Each row of a before or after table is a point. One or more steps were done to the points. Then noise was added and the rows were shuffled. The steps act on columns, c1 being the first. What was done? A step turns or swaps two columns, mirrors them in a line or flattens them onto one, adds a multiple of one to another, or multiplies or shifts one. Angles are multiples of 10 degrees, from the lower column toward the higher: turns from -170 to 170, lines from 10 to 170 but not 90. Use the fewest steps. Two steps may share a column if one is a turn and the other turns, adds or multiplies; they go together, in the order done. Otherwise the lowest column goes first.
In the rows, 128 means zero.

Before (10 x 3):
[[143 126 184]
 [ 99 106 184]
 [110  86 182]
 [153 205  82]
 [117  98 171]
 [ 37 109 137]
 [ 79 105  94]
 [120  95  97]
 [ 55 193 107]
 [141 183  97]]
After, 10 rows:
[[ 95 117 122]
 [ 84 111 128]
 [206 153 132]
 [107  97 131]
 [108  38 130]
 [103  80 127]
 [ 99 119 127]
 [184 140 129]
 [123 145 130]
 [192  51 131]]
Steps: swap c1 and c2; multiply c3 by 0

Before, 9 rows:
[[135  80 221 144 173 126]
 [169  97  93  92 108 116]
 [105 152  91 247 135 133]
 [101 146 140 136 112  82]
 [151 130  98  83  89  80]
 [ 75 150 120 103 132 105]
 [129  71 110  98  72  93]
 [ 86 147  94  72 173  90]
 [168  50 148  81 172  68]]
After, 9 rows:
[[ 91  79  96 146 216 207]
 [ 99 152 181  71 219  88]
 [146  51 177  81 224 187]
 [149 129 184  78  51 129]
 [ 82 152 153 102 129 100]
 [179  96 155  92  88 123]
 [ 97 150 168 135  93 137]
 [131  81 167  94  12 125]
 [122 152 138 253 137  84]]
Steps: turn c3 and c6 by 110 degrees; turn c1 and c6 by 30 degrees; multiply c5 by 2

Before:
[[116 150  83 119 157 162 112 103  91]
 [111  68  21 106 141 106 121  81 104]
 [201 117 114  74 141 156 101  92  99]
 [109  80  92 142 113  97 153 137 153]
 [165 188 201 178  95 198  86  51 127]
 [ 96 108 105 146 158 196 132 131 124]
 [112 158 128  66  76 114  58  81 190]
 [160 129 125 146 186  63 105  61  94]
 [118 126 153 142 131 180 112  77 176]
 [178  79  79  63 111 118  18 141 158]
 [181 174 110 160 104 141 115  99 158]
 [130 163 202 212 100 131 100 130 152]
 [128  98  95  96  79 160 124 149 118]
 [115  82  92 166 152 112  99  87  90]]
After:
[[175 223 108 164 169 153 118 158 110]
 [115 129 140 142 147 154 109 193  95]
 [128 190 202 217 162 131 105 132 116]
 [120  35  93 162  83 164  98 128 150]
 [199 111 117  77  97 154 100 175 149]
 [110   8  27 104 104 180 124 119 144]
 [ 91  88 101 146  94  96 137 189 112]
 [127  76  99  94 163 100 129 154 162]
 [113 183 121  63 200 183  55 130  95]
 [180  28  71  65 163 122  12 116 110]
 [166 134 128 138  65 216 108  83 127]
 [106  33  97 139 155 126 147  97 117]
 [116 169  81 118  94 142 120 159 146]
 [159 245 202 181 156 175  80 222 147]]
Steps: multiply c2 by 2; turn c5 and c9 by -150 degrees; turn c6 and c8 by 110 degrees

Before, 9 rows:
[[123 127  46  55 120 102 101 159 172 156 152]
 [178 121 132  84 184 130 199 129 139 160 129]
 [156  95  49 163 119  73 168  87  55  71  32]
 [185 119 147 120 145 201 106 112 146 137 157]
 [103 150 175 129 129 171 113 116 188  52 170]
 [101  56 133 116 117 175 152 142 141 166 152]
 [138  90 188  43 123 213 120  31 101 101 129]
 [227 105 120  93 167  79 192 130  47 143 148]
 [157 131 105  30 148 111 120 173  94 112  78]]
After (9 x 11):
[[129 146 183 127 141 213  36 101 168 102  45]
 [ 56 143 133 123 127 134 115 195 126 157  87]
 [154 188 125 104 117 174 137 152 166 168 110]
 [143 138 171  82 105 174 120 114  85  54 131]
 [135 152  45  99 128 105 164 107 107 159  54]
 [119 114  52 224 159  75  75 155 190  73 161]
 [ 82 143 149  97 169 201 116 104 126 137 117]
 [ 95 109 103 178 138 112 181 127 144 114  29]
 [ 35 111 118 105 183  77 114 188 187 144  92]]
Steps: turn c1 and c5 by 130 degrees; multiply c9 by 0.7; turn c2 and c9 by -140 degrees; turn c4 and c11 by 90 degrees; mirror c7 and c8 in the line at 50 degrees

Before (14 x 14):
[[112 114 137 133 142 124 163 125 122 104 108 149 119  55]
 [141 108 142 141 148 137 120 122 108 104  98 100 120 135]
 [141 110 157 101 132 112 134  87 123  98 141 127 113 134]
 [ 98  80 150 115 114 105 120 117 146 109 105  41 119 142]
 [ 75 127 112 139 135 145 114 127 110 107 125 136 123 112]
 [131 123 147 111 147 137 118  84 111 103 132 150 198 143]
 [142 123  77 143 143 147 148 110 111 103 117 110 148 142]
 [136 123 144 145 119 140 130  93 130 150 115 110 123 114]
 [118 121 134 159 117 148 131  70 130  98 106 142 121   7]
 [122  31  89 111 115 148 125 137 104 115 135 145 119 124]
 [129 115 136 108 109 123 138 113  98 108  96 133 118 131]
 [118  84 125 139 112 145 124 128 148 100 104 157 120 121]
 [138 131 150  99 116 157 109 132 132 105 130 132 151 137]
 [140  77  58 113 157 152 122 118 120 126  94 141 124 127]]
After (14 x 14):
[[134 147 177 154 144 112 119  82 136 142 133 105 179 141]
 [142 136 112 133 147 159 120 124 140 156  98 120 134 134]
 [101 119 120 157 113 199 113 118 128 182 106 186 121 140]
 [140 146 124 163 132 125 134  82 141 158 143 135 114 134]
 [143 151 150  78 146 153 151 109 128 144 117 109 135 142]
 [120 131 119 120 113 100 124 125 102 177 104 119 126 121]
 [120  90 148 105 115 123 127 140 135 219 135  96  98 122]
 [127 138 130 144 113 129 136 112 154 151  91 110 112 130]
 [136 108 107 134 118 150 129  92 120 119 115 128 138 115]
 [139 149 152 159 114 130 107 133 102 138 129 111 136 135]
 [118 149 102 116 116 121 131  73 109 148 109 109 141   7]
 [112 142 116 133 141 108 164 123 137 152 111 123 129  55]
 [ 77 145 121 110 136 128 114 128 133 138 124 103 127 110]
 [139 104 162  73 155 127 124 115 118 171  92 105  95 132]]
Steps: mirror c2 and c10 in the line at 150 degrees; turn c3 and c4 by 120 degrees; turn c3 and c13 by -40 degrees; turn c6 and c9 by -140 degrees; turn c6 and c12 by 110 degrees
